Every row gives one point. To make a cloud, some directions were put in groups of two or more. Within a group, all points are equally far from the middle, so they leave a hole (a ring in 2 directions, a hollow ball in 3). The other directions are filled evenly. Then the cloud was stretched, turned, moved and blurred a little. How many holes are there, and how many directions does each take, smallest first?

Cloud (20 x 3)
[[-0.56  0.00 -0.37]
 [-0.51  0.39 -0.04]
 [-0.88 -0.30  0.09]
 [-0.38  0.21 -0.40]
 [-0.14  0.40 -0.23]
 [-0.37 -0.40  0.26]
 [-0.32  0.07 -0.52]
 [ 1.07  0.25 -0.33]
 [ 0.25  0.43  0.00]
 [-0.82  0.05 -0.18]
 [ 0.10 -0.15 -0.86]
 [ 0.50  0.29  0.13]
 [ 0.35  0.35  0.14]
 [-0.13  0.04 -0.65]
 [ 0.59  0.33 -0.74]
 [ 0.29 -0.10  0.41]
 [-0.53  0.36 -0.09]
 [-0.66 -0.18 -0.25]
 [ 0.34 -0.34  0.11]
 [-0.41 -0.06 -0.48]]
Holes: 1 (2)

Cloud (28 x 4)
[[-0.34 -0.43  0.22 -0.66]
 [-0.52  0.38  0.09  0.02]
 [-0.28 -0.50  0.08  0.60]
 [ 0.04 -0.15  0.50 -0.61]
 [-0.32 -0.16  0.68 -0.14]
 [ 0.23 -0.40  0.75  0.26]
 [-0.23 -0.49 -0.14 -0.70]
 [-0.35 -0.75  0.15 -0.37]
 [ 0.17 -0.32  0.78  0.22]
 [ 0.23 -0.58  0.64  0.37]
 [-0.42 -0.31  0.49 -0.43]
 [ 0.50 -0.69  0.44 -0.02]
 [-0.58 -0.34  0.45 -0.27]
 [ 0.03 -0.19  0.77  0.17]
 [-0.18 -0.24 -0.44  0.23]
 [-0.02 -0.92  0.26  0.00]
 [-0.38 -0.52  0.22 -0.60]
 [-0.84 -0.04  0.10  0.05]
 [-0.26 -0.29  0.38 -0.64]
 [-0.23 -0.09  0.72  0.01]
 [ 0.35 -0.49 -0.26 -0.21]
 [-0.24 -0.65 -0.01 -0.59]
 [-0.28  0.15 -0.26 -0.68]
 [-0.20  0.45 -0.13 -0.36]
 [ 0.22  0.39 -0.01 -0.19]
 [ 0.35 -0.81  0.22 -0.10]
 [-0.28 -0.07 -0.29 -0.74]
 [ 0.35  0.05 -0.15  0.19]]
Holes: 2 (2, 2)

Cloud (51 x 6)
[[-0.46  0.32 -0.60 -0.05 -0.57  0.11]
 [ 0.03 -0.70  0.49 -0.27 -0.67 -0.38]
 [ 0.52 -0.19  0.39 -0.38  0.07 -0.04]
 [-0.19  0.23  0.72 -0.44 -0.82  0.11]
 [-0.86 -0.39  0.05 -0.42 -0.69  0.37]
 [ 0.02 -0.20 -0.45 -0.66 -0.31  0.52]
 [-0.15  0.68 -0.10 -0.35 -0.45 -0.28]
 [ 0.66 -0.21  0.30 -0.23 -0.59 -0.05]
 [-0.56 -0.06 -0.07  0.44 -0.07 -0.32]
 [-0.02 -0.07 -0.33 -0.30 -0.48  0.82]
 [-0.77  0.01 -0.15 -0.66 -0.08  0.03]
 [-0.30 -0.22 -0.39  0.18  0.28 -0.07]
 [-0.13 -0.42 -0.71 -0.34 -0.23  0.26]
 [-0.29 -0.35  0.23 -0.47 -1.05 -0.35]
 [-0.01  0.13  0.36 -0.05 -1.20  0.17]
 [ 0.50  0.10  0.32 -0.29  0.08 -0.27]
 [-0.57  0.11  0.62 -0.28 -0.48 -0.50]
 [-0.29 -0.84 -0.25 -0.41 -0.17 -0.19]
 [ 0.63  0.07  0.37  0.06 -0.22 -0.19]
 [-0.12  0.19  0.16 -0.50  0.22  0.43]
 [ 0.18 -0.12  0.86 -0.12 -0.27 -0.17]
 [-0.40 -0.45  0.38 -0.64 -0.88  0.31]
 [ 0.19  0.52  0.18 -0.52 -0.69  0.11]
 [ 0.23  0.01 -0.12 -0.85 -0.50  0.20]
 [ 0.11  0.53  0.36 -0.55 -0.14 -0.01]
 [-0.58 -0.30 -0.21  0.17  0.20 -0.12]
 [-0.27  0.19  0.17 -0.32 -0.14  0.79]
 [-0.49  0.36  0.54  0.19 -0.88  0.04]
 [-0.30  0.42 -0.22 -0.13 -0.14  0.66]
 [ 0.23  0.49  0.26  0.32 -0.11  0.05]
 [-0.23 -0.48 -0.46 -0.76 -0.36 -0.04]
 [-0.09  0.64  0.05 -0.44 -0.23 -0.34]
 [-0.86 -0.25  0.30 -0.38 -0.57  0.43]
 [ 0.49 -0.42  0.55 -0.20 -0.61 -0.10]
 [-0.19  0.47 -0.15  0.15  0.09  0.40]
 [-0.35  0.27 -0.66 -0.07 -0.57  0.18]
 [-0.04  0.02 -0.12 -0.74 -0.37  0.62]
 [ 0.37 -0.34  0.54  0.13 -0.73 -0.20]
 [-0.27  0.44 -0.16 -0.05 -0.14  0.66]
 [-0.48 -0.04  0.48 -0.39 -0.39  0.70]
 [-0.49  0.34 -0.32  0.18  0.13  0.00]
 [-0.54 -0.09  0.14 -0.55  0.17 -0.36]
 [ 0.29  0.37  0.59 -0.24 -0.11 -0.09]
 [ 0.06 -0.75  0.15 -0.21 -0.51  0.61]
 [ 0.08  0.19  0.17  0.42  0.03  0.42]
 [-0.36 -0.22  0.06  0.23 -1.13  0.39]
 [-0.08  0.49  0.13 -0.64 -0.04 -0.23]
 [-0.05 -0.37  0.24  0.10 -1.11 -0.26]
 [ 0.24  0.46  0.05  0.29  0.01 -0.10]
 [ 0.19  0.57  0.13 -0.27 -0.80  0.18]
 [-0.45 -0.90 -0.09 -0.17 -0.55  0.18]]
Holes: 3 (2, 2, 2)

Cloud (46 x 6)
[[-0.29  0.34 -0.41  0.38  0.06 -0.20]
 [-0.09 -0.36 -0.11  0.69  0.66  0.20]
 [ 0.04  0.10 -0.91  0.50 -0.32 -0.03]
 [ 0.54  0.00  0.08 -0.20 -0.10 -0.24]
 [-0.12 -0.37 -0.32  0.73 -0.60  0.50]
 [-0.17 -0.34 -0.39  0.99  0.20  0.04]
 [ 0.15 -0.34 -0.20 -0.35 -0.37 -0.41]
 [ 0.01 -0.42 -0.44  0.94 -0.16  0.44]
 [ 0.05  0.53 -0.22 -0.47 -0.27 -0.33]
 [ 0.27 -0.06 -0.10  0.03  0.95  0.07]
 [ 0.32 -0.20 -0.48  0.05 -0.31 -0.53]
 [-0.05  0.34 -0.36  0.16  0.89  0.00]
 [-0.93 -0.74 -0.04  0.21 -0.28 -0.28]
 [ 0.27  0.57 -0.48  0.69  0.26  0.24]
 [ 0.85  0.39 -0.32  0.29  0.52  0.43]
 [ 0.13 -0.06  0.32 -0.59 -0.74 -0.05]
 [ 0.04 -0.51  0.25  0.39 -0.31  0.33]
 [ 0.12 -0.47 -0.28  0.85 -0.18  0.56]
 [ 0.00 -0.52  0.53 -0.08  0.12 -0.46]
 [-0.68 -0.05  0.25  0.14  0.74 -0.03]
 [-0.61  0.01 -0.52  0.28 -0.02 -0.39]
 [-0.06 -0.91 -0.08 -0.21 -0.05 -0.05]
 [-0.40 -0.32 -0.18  0.62 -0.26 -0.46]
 [ 0.21 -0.84 -0.32  0.17  0.12  0.13]
 [ 0.25  0.05 -0.77 -0.19 -0.34  0.23]
 [-0.03 -0.48 -0.06  0.47 -0.52 -0.66]
 [-0.12  0.04 -0.33  0.84 -0.01 -0.09]
 [ 0.46  0.20 -0.35  0.26 -0.70 -0.29]
 [ 0.50 -0.03  0.06  0.14 -0.77 -0.23]
 [-0.70  0.11  0.18  0.12  0.79 -0.07]
 [-0.44 -0.08  0.29  0.65  0.72 -0.49]
 [ 0.30 -0.46  0.17  0.93 -0.33 -0.06]
 [ 0.34  0.20  0.31  0.64 -0.48  0.04]
 [ 0.19  0.53 -0.40 -0.10  0.52  0.12]
 [-0.06 -0.04  0.58  0.12  0.15 -0.70]
 [ 0.23 -0.05  0.45 -0.29 -0.63 -0.03]
 [ 0.26  0.71 -0.49  0.31 -0.31  0.07]
 [-0.32  0.10 -0.69  0.31 -0.20  0.30]
 [-0.42 -0.50  0.17 -0.05 -0.37  0.42]
 [-0.39 -0.28 -0.18  0.30  0.59  0.18]
 [ 0.14  0.04 -0.87  0.28 -0.11 -0.23]
 [ 0.42  0.36 -0.26  0.66  0.61 -0.76]
 [ 0.01 -0.30  0.03  0.47  0.03  0.55]
 [ 0.25 -0.12 -0.59  0.82  0.51  0.35]
 [ 0.38 -0.10  0.26  0.71 -0.19  0.62]
 [ 0.28 -0.17 -0.08 -0.40  0.09 -0.24]]
Holes: 1 (3)
